Each row is a point. Two turns around zero, p and q, are shown by what they do to some points. Write where each new point lands after one turn and then the other. Backwards means that the second turn is done in reverse. Each puzzle has new turns, and all numbers are rounded.

Turn p:
[ 4.7 -0.3  0.5] => [ 4.1 -2.5  0.1]
[-2.4 -0.4  1.1] => [-2.6  0.0  0.4]
[ 4.8 -1.6  1.4] => [ 3.5 -3.9 -0.4]
[-2.3  2.8 -4.8] => [ 0.1  6.0 -0.8]
[ 1.5 -3.6  1.3] => [ 0.0 -3.6 -2.0]
[-6.2  3.0  0.6] => [-5.1  3.8  2.7]
Turn q:
[-4.6 -1.7 -7.1] => [-0.4 -8.0 -3.2]
[-2.8  2.6  3.0] => [-4.4  1.1  1.8]
[ 2.3 -1.3  1.8] => [2.1 2.0 1.4]
[ 2.8 -1.4  2.2] => [2.4 2.5 1.6]
[2.4 1.8 0.0] => [ 0.4  2.4 -1.7]
Where do these land?
p, then q: [ 1.0  1.7 -0.2] => [0.2 2.0 0.1]
q, then p: [ 4.6 -1.7  3.0] => [ 3.8 -0.5  4.3]
q, then p backwards: [-2.4 -1.2 -6.2] => [ 2.9 -5.8  1.8]
p, then q: [-3.2  1.1  3.4] => [-2.9 -0.9  3.7]

Turn p:
[-2.9 -1.1  1.2 -3.4] => [-1.2  1.9  1.4 -3.9]
[ 3.0  4.6 -2.2  3.0] => [-0.9 -0.2 -2.4  6.1]
[ 0.6 -4.4  0.9  4.3] => [ 2.9 -5.4  0.7 -0.7]
[ 1.9  4.3  3.6 -4.0] => [-1.1  5.4  3.8  2.4]
[ 3.9 -1.8 -1.4 -0.9] => [ 4.2  1.0 -1.2  0.8]
[-0.5  2.4 -2.6  1.5] => [-2.0 -0.4 -2.8  1.8]
[-5.9 -4.0  0.4 -0.5] => [-1.9 -2.3  0.4 -6.5]
Turn q:
[-4.4  1.5 -1.4 -3.1] => [-5.7 -0.2  0.8  0.6]
[ 4.1 -5.4  6.2  1.7] => [ 7.8 -4.0  2.3  2.3]
[ 0.4  2.0  2.5 -2.3] => [-0.3  1.5  3.5  1.0]
[ 2.1 -0.5 -3.1  5.4] => [ 2.9  1.1 -5.5 -1.7]
[-0.8  0.9 -3.1 -3.3] => [-3.6  0.1  0.9 -2.9]
[-1.4  1.5 -1.2  1.7] => [-1.2  1.4 -2.2  0.6]
Where do these land?
p, then q: [-3.2  1.8  0.3 -2.7] => [-3.9  1.1  1.2  1.8]
p, then q backwards: [-2.3 -2.8 -2.4  2.7] => [-0.3 -4.1 -2.9  0.5]
q, then p: [ 6.0 -0.9  4.2 -5.2] => [3.3 2.2 8.0 1.5]
p, then q: [ 0.4  0.5 -4.4  4.3] => [-0.1 -2.7 -4.8 -2.9]
p, then q backwards: [-0.9  1.4  2.2  1.0] => [-1.5  0.1  1.1 -2.3]
